Every row gives one point. The last column is the point's height on a tilted bowl or saddle (a function of degree 2), plus a little noise. Along how many of its main directions does it bend up, bend down or stay straight?
In the rows, zero is written as 128.

Points (9 x 3)
array([[ 94, 139, 159],
       [162, 167, 162],
       [119, 163, 159],
       [138, 146, 151],
       [ 56, 139, 177],
       [ 93, 125, 159],
       [103, 117, 155],
       [134, 166, 159],
       [185, 126, 141]])
Directions: 1 up, 0 down, 1 straight

Points (16 x 4)
array([[103, 167, 123, 115],
       [ 88, 155, 178,  77],
       [ 84, 146, 123, 115],
       [113, 111, 158, 116],
       [139, 204,  91,  73],
       [139, 141,  89, 120],
       [107, 132, 117, 128],
       [175, 187,  70,  50],
       [125, 122, 127, 131],
       [ 99, 112, 106, 120],
       [119, 124, 154, 123],
       [ 80, 187, 130,  85],
       [136, 126,  70, 107],
       [108, 138, 161, 113],
       [150,  90,  96, 105],
       [140, 163, 144, 113]])
Directions: 0 up, 3 down, 0 straight

Points (17 x 4)
array([[148, 104, 111, 129],
       [ 96, 156, 126,  95],
       [161, 135,  96, 109],
       [155, 149, 137, 115],
       [ 90, 113,  50,  48],
       [128,  71, 133, 133],
       [121, 136, 156, 114],
       [128, 126, 143, 121],
       [103,  56, 148, 117],
       [131,  93, 107, 130],
       [ 87,  81, 122, 107],
       [128, 154,  93,  95],
       [101,  90, 125, 118],
       [130,  74, 168, 112],
       [147, 110,  52,  88],
       [ 81, 148,  88,  60],
       [116, 146, 137, 113]])
Directions: 0 up, 2 down, 1 straight

Points (26 x 5)
array([[167, 146, 137, 158, 123],
       [165, 142, 131, 128, 110],
       [150, 178, 132, 100,  88],
       [114, 109, 154, 118, 118],
       [155, 108, 105, 116,  96],
       [ 82, 184, 131, 129, 109],
       [156, 161, 144, 161, 117],
       [143, 126, 110, 123, 111],
       [ 60,  99, 146, 178,  54],
       [138,  94, 170, 100, 107],
       [ 89, 125, 199, 152,  94],
       [124, 159, 144,  84, 103],
       [123, 136, 217, 153,  89],
       [118, 178, 173, 100,  92],
       [113, 112, 139, 165,  97],
       [ 89,  96, 173, 145, 104],
       [ 85, 113,  88, 155,  94],
       [122, 144,  83, 144, 119],
       [131, 147, 120, 159, 116],
       [151, 118, 124, 146, 113],
       [112,  79, 109, 167,  72],
       [104,  84, 121, 137,  97],
       [127,  79,  94, 147,  81],
       [ 62, 120, 129, 150, 101],
       [ 28, 126, 114, 128, 131],
       [173, 118,  96, 116,  94]])
Directions: 1 up, 2 down, 1 straight

Points (24 x 5)
array([[177, 122, 135, 109, 132],
       [137, 151, 189, 166, 171],
       [130, 181, 111, 121, 165],
       [101, 112, 110, 120, 140],
       [101, 117, 157, 136, 141],
       [112, 121,  87,  57, 167],
       [117, 164, 175, 168, 171],
       [159, 137,  98, 163, 159],
       [128, 188, 130, 141, 172],
       [104, 123, 132, 120, 137],
       [171, 203, 176, 140, 192],
       [130, 113, 135, 131, 134],
       [183, 118, 180, 135, 147],
       [ 91, 155, 138, 157, 146],
       [149, 111,  58, 140, 174],
       [ 70, 122, 190, 111, 182],
       [184,  86, 166, 137, 163],
       [139, 141, 171, 117, 129],
       [120, 123, 169, 134, 140],
       [127,  77, 154, 141, 152],
       [162, 132, 149, 144, 145],
       [109, 184, 114, 143, 169],
       [103, 124, 166,  62, 129],
       [137, 129, 162, 131, 135]])
Directions: 3 up, 1 down, 0 straight

Points (47 x 7)
array([[ 70, 150, 139, 184, 143,  80, 165],
       [140, 118, 176, 147, 152, 147, 151],
       [127, 138, 194,  87, 162, 170, 181],
       [198, 171, 119, 118, 182,  99, 141],
       [129, 133, 132, 100, 128, 129, 127],
       [111, 147, 191, 143, 108,  94, 174],
       [163, 133, 131, 132, 106, 122, 127],
       [128, 182,  91, 141,  81,  81, 202],
       [ 83, 133, 137, 168, 117,  90, 150],
       [105,  86, 133, 105,  94, 118, 150],
       [142, 162, 170, 156,  94, 101, 155],
       [124,  99, 143, 154, 110, 160, 154],
       [136, 167, 116, 149, 143, 112, 135],
       [ 98, 145, 135,  75,  77, 167, 114],
       [160, 139, 118, 128, 120, 142, 124],
       [166,  76,  94, 157,  78, 113, 150],
       [157,  94, 109, 194, 177, 152, 146],
       [124, 125,  73, 175, 200, 171, 215],
       [ 95, 160, 142, 123, 103, 156, 104],
       [160, 157, 133, 125, 152, 110, 129],
       [144, 134, 121, 142, 193, 151, 171],
       [ 79, 184, 102, 106, 163, 116, 159],
       [113,  93, 122,  93, 138,  92, 131],
       [120,  61, 180, 106,  93, 118, 181],
       [106,  97, 109, 100, 161, 116, 143],
       [133, 153,  84, 130, 194, 134, 184],
       [139, 144, 173, 147, 138, 107, 139],
       [135, 136,  54, 146,  87, 103, 185],
       [103, 126, 113, 198, 157, 162, 150],
       [112, 109, 136, 198, 166, 125, 142],
       [135,  83, 168, 120,  93, 121, 160],
       [118, 140, 136, 170, 130, 120, 128],
       [104, 145,  64, 109, 153, 175, 152],
       [108, 100, 155,  93, 161, 114, 162],
       [130, 124, 132, 137, 134, 104, 128],
       [183, 118, 192,  92,  87, 161, 166],
       [151, 146, 201, 112, 118, 104, 159],
       [116, 140, 126, 132,  94, 127, 136],
       [188, 180, 125, 151, 132, 121, 123],
       [171,  99, 171, 140, 167, 149, 144],
       [163,  66,  77, 101, 105, 171, 171],
       [122, 144, 105, 155, 158, 145, 139],
       [196, 152, 113, 131, 160,  76, 116],
       [196, 103, 103, 115, 104, 138, 124],
       [151, 150,  91, 117,  96, 139, 144],
       [176, 133, 129, 128, 102, 124, 127],
       [ 88, 109, 180, 136, 126, 128, 166]])
Directions: 3 up, 1 down, 2 straight

Points (66 x 9)
array([[157, 161,  74,  85, 103, 130, 162, 149,  94],
       [186, 134, 178, 166, 172, 170, 143, 141,  96],
       [109, 123,  80, 150,  77, 130, 113, 107, 110],
       [111, 168,  97, 113, 140, 111, 137, 126, 105],
       [ 88,  82, 168, 112,  96, 153, 119,  91, 113],
       [ 88, 158, 147, 116, 120, 109, 164, 153,  96],
       [ 92, 153, 140, 115, 121,  62,  90, 150,  98],
       [142, 157,  69, 126,  86, 109,  54, 104, 116],
       [114, 113,  68, 106, 173, 113, 173,  56,  65],
       [120, 186, 138,  95, 121, 117, 167, 128,  90],
       [ 96,  90,  73,  96, 141, 174, 195,  96,  77],
       [107, 131, 141, 114,  99, 135, 115, 173, 111],
       [175, 145, 109,  86,  94, 104, 191, 138,  85],
       [147, 104, 175, 158, 115,  56, 155, 141, 101],
       [198, 158, 116, 122, 142, 158, 146, 163, 107],
       [135, 160, 103, 139, 132, 177,  71, 123, 122],
       [137, 141,  91, 111, 137,  91, 173, 108,  98],
       [161, 111,  83, 153, 118, 111, 174, 174,  95],
       [131, 107, 171, 113, 172, 139, 172, 153, 113],
       [ 83, 102, 140, 167,  84,  67, 168, 172,  80],
       [122, 100, 137, 123, 102, 100, 138, 103, 123],
       [147, 125, 147, 135, 164, 101, 130, 154, 117],
       [126, 121, 121, 152, 184, 119, 170, 151, 114],
       [128, 107, 152,  99, 119, 146, 129, 126, 124],
       [ 86,  99, 119, 150, 138, 119, 116, 108, 112],
       [181,  99,  85, 143, 139, 120,  93, 129, 109],
       [192, 119, 180, 124, 164, 211, 121,  49,  46],
       [161,  92, 165, 100, 110, 202, 158,  86,  80],
       [145, 155,  97,  84,  88, 156, 199,  86,  70],
       [ 65,  84,  83, 121, 109, 132, 169, 116,  95],
       [146, 160, 122,  98, 141, 202, 120, 140, 108],
       [116, 152, 140, 129,  66,  61,  89, 163,  89],
       [134, 122,  61,  47, 131, 169, 100, 183,  92],
       [186, 133, 121, 143, 157, 125,  95, 135, 115],
       [123, 133, 136, 114, 116, 154,  97, 143, 123],
       [171, 132, 118, 139, 134, 126, 123, 102, 117],
       [118, 129, 139, 125,  95, 105, 112, 101, 120],
       [ 86,  92, 135, 107, 154, 169, 118, 126, 109],
       [110, 176, 107, 209, 176, 129, 113, 102,  85],
       [126, 122, 157, 131,  93,  78, 101, 171, 104],
       [131, 130, 131, 145,  77, 166, 130, 116, 108],
       [ 78,  97, 116, 147, 102, 126, 153, 114, 109],
       [135,  89, 146, 121, 118, 151,  81, 166, 111],
       [143, 146, 125,  81, 122, 103, 116, 120, 120],
       [127, 173, 132, 123, 160, 111,  91, 127, 110],
       [139, 104, 106, 102, 173,  98, 159,  78,  99],
       [193, 115, 165, 158, 150, 119, 131, 156, 102],
       [143, 158, 150, 114, 189,  80, 160,  71,  78],
       [ 93,  99, 154, 160, 135, 116,  90,  94, 106],
       [141, 149, 159, 100,  88, 105, 159, 166,  94],
       [109, 162, 129, 155, 126, 130, 115, 149, 110],
       [148, 112, 163, 162, 130,  98, 154,  87, 106],
       [121, 147, 147, 167, 120, 109, 138, 106, 106],
       [148, 138, 121, 147, 161,  91, 152, 163, 109],
       [139, 171,  84, 160, 154, 128, 130, 144, 111],
       [142, 113, 110, 104, 120, 156, 150, 106, 117],
       [155, 172, 157, 175,  69, 128, 141, 119,  80],
       [176, 124, 147, 178, 126, 145,  89, 153, 100],
       [153, 103, 107, 120, 154, 133,  91, 142, 120],
       [141,  84, 163, 177, 138, 124, 147,  94, 107],
       [194, 144,  58, 139, 121, 106, 170, 150,  85],
       [112, 169, 154, 152,  55,  80, 178, 139,  58],
       [118,  90,  69, 116, 156, 113, 138, 197,  85],
       [163, 131, 166, 150, 143,  88,  84,  87,  97],
       [137,  94, 152, 120,  63, 131, 114,  81, 113],
       [173, 132, 161, 139, 169, 169, 139, 144, 107]])
Directions: 0 up, 6 down, 2 straight

Points (69 x 9)
array([[110, 134, 127, 130, 179, 124, 211, 116, 157],
       [ 87, 122, 166,  88,  91, 174, 194,  87, 177],
       [140, 168, 173, 193, 176, 142, 112, 185, 170],
       [158, 149, 187,  31, 162, 117,  98, 149, 179],
       [159, 117, 132, 113, 138, 116, 114, 122, 133],
       [149, 109, 157, 112, 115, 114, 134, 112, 138],
       [ 63, 108, 154, 120, 171, 108, 158, 158, 162],
       [ 91,  76, 117,  63, 151, 163, 107, 150, 182],
       [150,  94, 137, 128, 162,  76, 134, 135, 146],
       [ 76, 138, 158, 116,  77, 152, 136, 220, 194],
       [152, 130, 117, 116, 151, 116, 139, 101, 134],
       [158,  89, 112,  62, 120, 182,  81, 105, 187],
       [149, 128, 151, 135, 160, 139,  41, 159, 154],
       [148, 139, 147,  67, 178, 146,  85, 132, 151],
       [ 79, 141,  80,  98, 109,  88, 146,  96, 171],
       [ 98, 110,  91, 128, 134, 136, 153, 116, 136],
       [ 74,  98,  84, 112, 107, 138, 119, 106, 154],
       [101,  97, 122, 135, 124, 175, 132, 178, 150],
       [129, 147, 136, 119, 122, 129, 111,  97, 132],
       [145, 173, 153, 139,  71, 189, 143, 112, 169],
       [168, 140,  92, 165, 100, 124, 131, 150, 144],
       [140, 135,  74,  93, 144, 147, 150, 131, 148],
       [ 81, 146, 123, 153, 101, 169, 118, 102, 147],
       [141,  91,  95, 116, 142, 154, 107, 117, 143],
       [140, 130, 114,  60, 126, 157, 125, 216, 182],
       [ 98,  92, 170, 158, 190, 114, 117, 112, 153],
       [129, 154, 128, 204, 119, 118, 119, 128, 149],
       [133, 168, 132, 115, 216, 121, 127, 127, 151],
       [177, 155, 150, 100, 155, 149, 167, 122, 144],
       [181, 106,  98, 100, 152, 107, 135, 118, 149],
       [118,  68, 151,  85, 218, 108, 119, 134, 183],
       [102, 148,  93, 111, 186, 106, 118, 178, 158],
       [147, 147, 120, 121, 177, 130, 113, 129, 131],
       [146,  83, 107, 156, 141, 160, 155, 117, 140],
       [143, 164,  79, 156, 164, 131, 118, 117, 143],
       [153, 100,  87, 125, 155, 121, 116,  96, 145],
       [114, 173, 110,  77, 117, 121, 105, 119, 163],
       [ 84, 129, 119, 150,  72, 145,  89, 154, 162],
       [ 94,  84, 143, 127, 108,  97, 109, 176, 157],
       [ 88,  88, 165, 170, 191, 124, 113, 126, 161],
       [ 81, 145, 163, 102, 132, 105, 110, 154, 154],
       [134,  84,  86, 161, 105, 157, 124, 149, 143],
       [100, 133, 192, 159, 127, 136, 105, 125, 140],
       [146, 133,  98, 142, 183, 119, 149, 145, 136],
       [122, 122, 129, 141, 148,  83,  81,  80, 152],
       [109, 117, 180, 129, 151,  99,  99, 112, 138],
       [134,  80, 134, 130, 119, 128,  98, 108, 145],
       [102,  87, 112, 166, 117, 174, 121, 172, 152],
       [ 97, 131,  97, 161, 118, 127, 115, 144, 136],
       [144, 105, 160, 118, 169, 147, 129, 199, 157],
       [164, 158,  85,  99,  40, 193, 115,  95, 218],
       [149, 141,  52, 128, 159, 117, 158, 162, 143],
       [166, 115, 122, 130, 108, 126,  98, 154, 143],
       [132,  78, 155, 118, 166,  82, 107, 114, 155],
       [189, 114, 133, 141, 156, 135, 179, 150, 143],
       [141, 116, 148, 137, 124, 113, 145, 180, 139],
       [ 94, 149,  45,  96, 114, 126, 184, 124, 170],
       [168, 149,  72, 171, 198, 118, 182, 154, 161],
       [139,  75, 116, 146, 172,  94, 118, 143, 148],
       [149, 174, 183, 107, 134, 127, 113,  76, 132],
       [140, 129,  72,  88, 103, 169, 152,  67, 181],
       [112, 177, 102, 144, 143, 149, 154, 169, 149],
       [163, 184, 126, 170, 155, 128, 104, 109, 141],
       [150, 142, 107, 148,  93, 100, 140, 145, 144],
       [148, 139, 111, 141, 116, 155, 140, 134, 133],
       [138, 128,  91, 106, 120, 156, 111,  79, 152],
       [128, 113, 134, 143, 107, 120, 139, 136, 131],
       [115,  86, 123,  61, 131, 118, 164,  28, 204],
       [102,  95,  92, 100, 136, 106, 151, 133, 145]])
Directions: 7 up, 0 down, 1 straight

Points (69 x 9)
array([[121, 142, 135,  90,  79, 121, 139, 128, 134],
       [119, 111, 172, 108,  99,  95, 131, 127, 135],
       [144, 147, 159, 144, 154, 190,  44,  93, 149],
       [171, 138, 170, 183, 114, 116, 160, 154, 160],
       [113, 154, 122, 118, 113, 147, 145,  96, 130],
       [130, 146, 199, 122, 126,  98, 109, 111, 114],
       [155, 138, 112, 156, 146,  79, 169, 221,  98],
       [ 95, 133, 114, 120, 135, 162,  52,  92, 133],
       [149, 113, 142, 112, 118, 144,  72, 143, 133],
       [145, 122, 174, 109, 159, 105, 142, 131, 136],
       [160, 105, 149, 162, 126, 187, 132, 144, 155],
       [122, 130,  85, 140, 152, 127,  90, 145, 151],
       [161, 124, 138,  99, 139, 145, 157, 148, 140],
       [154, 138, 119, 108,  78, 130, 123,  76, 116],
       [144,  86,  95, 117, 166, 143,  86, 136, 179],
       [141,  49, 115,  80,  97, 122, 155,  73, 218],
       [163, 165, 114, 171,  99,  99, 140, 128, 139],
       [145,  87, 184,  99,  95, 108, 136, 119, 150],
       [191, 114, 122, 137, 106,  94, 150, 133, 145],
       [109, 120, 145, 155, 140, 117, 115, 140, 145],
       [123, 102, 180, 123, 166, 133, 123, 127, 138],
       [118, 135, 131, 103, 127, 103,  95,  99, 111],
       [135,  57, 120, 113, 104,  96, 120, 139, 183],
       [ 68, 127, 106, 146, 204, 163,  78,  95, 200],
       [127, 121,  48, 129, 173, 157, 113, 162, 142],
       [105,  97, 121, 101, 107,  88, 145, 113, 152],
       [118, 121, 149, 146, 133, 159,  92, 152, 154],
       [ 88, 184, 110, 139, 115, 148, 138, 104, 129],
       [156, 122,  61, 117, 143, 140, 169, 119,  97],
       [140, 154, 121, 102, 127,  44,  96,  82,  93],
       [153, 142, 103,  66, 140,  85, 128, 143, 106],
       [125, 131, 162, 125, 137, 125, 135, 161, 137],
       [136, 144,  97,  93, 104, 128, 158,  96, 120],
       [162, 103, 123, 178, 153,  85,  65, 137, 202],
       [152, 112, 115, 149, 134, 148, 111, 104, 146],
       [165, 162, 117, 155, 126, 155, 160, 152, 138],
       [146, 111,  76, 144,  93, 131,  31, 129, 155],
       [131, 157, 115, 111,  85, 154, 107, 152, 119],
       [107, 176,  64, 165, 180, 133, 145, 146, 117],
       [ 65, 100,  90, 119, 131, 143,  80, 130, 169],
       [131, 106, 118, 170, 130,  79, 129, 129, 153],
       [142, 176, 145, 132, 174, 145, 180, 169, 153],
       [111, 124, 118, 122, 115, 138, 111, 132, 132],
       [135, 189, 116, 149, 128, 134, 137, 117, 138],
       [128, 140, 140, 103, 165, 121, 160, 124, 137],
       [131, 107, 104,  99, 110, 125, 139, 147, 134],
       [143, 127, 129,  94, 155, 117,  90, 134, 130],
       [156, 107, 156, 116, 129, 186, 114, 136, 146],
       [ 71, 214, 148,  34, 193, 155, 191,  84, 226],
       [136, 184, 155, 161, 123, 190, 154, 224, 183],
       [134, 153, 127, 195, 146, 135, 156, 135, 155],
       [167, 136, 149, 124, 156, 151,  91, 124, 143],
       [112,  85, 194,  77, 215, 116, 132, 103, 142],
       [136, 154, 135, 128, 169, 126, 100, 178, 157],
       [147, 102, 153,  95, 107, 128,  79,  75, 104],
       [199,  78, 154, 177,  88, 161, 136, 194, 158],
       [141, 127, 161,  96, 209, 129,  73,  96, 137],
       [174,  66, 145, 135, 165, 144, 124, 150, 169],
       [113, 145,  80,  78,  78, 125, 134, 112, 103],
       [ 86, 147,  97, 108, 123,  86, 124, 131, 108],
       [ 62, 160,  46, 130, 138, 100,  98, 142, 103],
       [125,  85, 137,  94, 100, 151, 169, 117, 175],
       [147, 136, 151, 151,  89,  91,  81, 148, 131],
       [106, 189, 100, 140, 139, 118, 138, 129, 121],
       [166, 158, 150, 152, 182, 123,  87, 135, 174],
       [125, 131, 170, 123, 180, 203, 138, 120, 165],
       [116, 119, 150, 114, 162, 138, 135, 173, 144],
       [147, 104, 135, 136, 180, 196, 127, 158, 172],
       [143,  70, 165, 115, 162, 154, 115, 164, 161]])
Directions: 3 up, 2 down, 3 straight
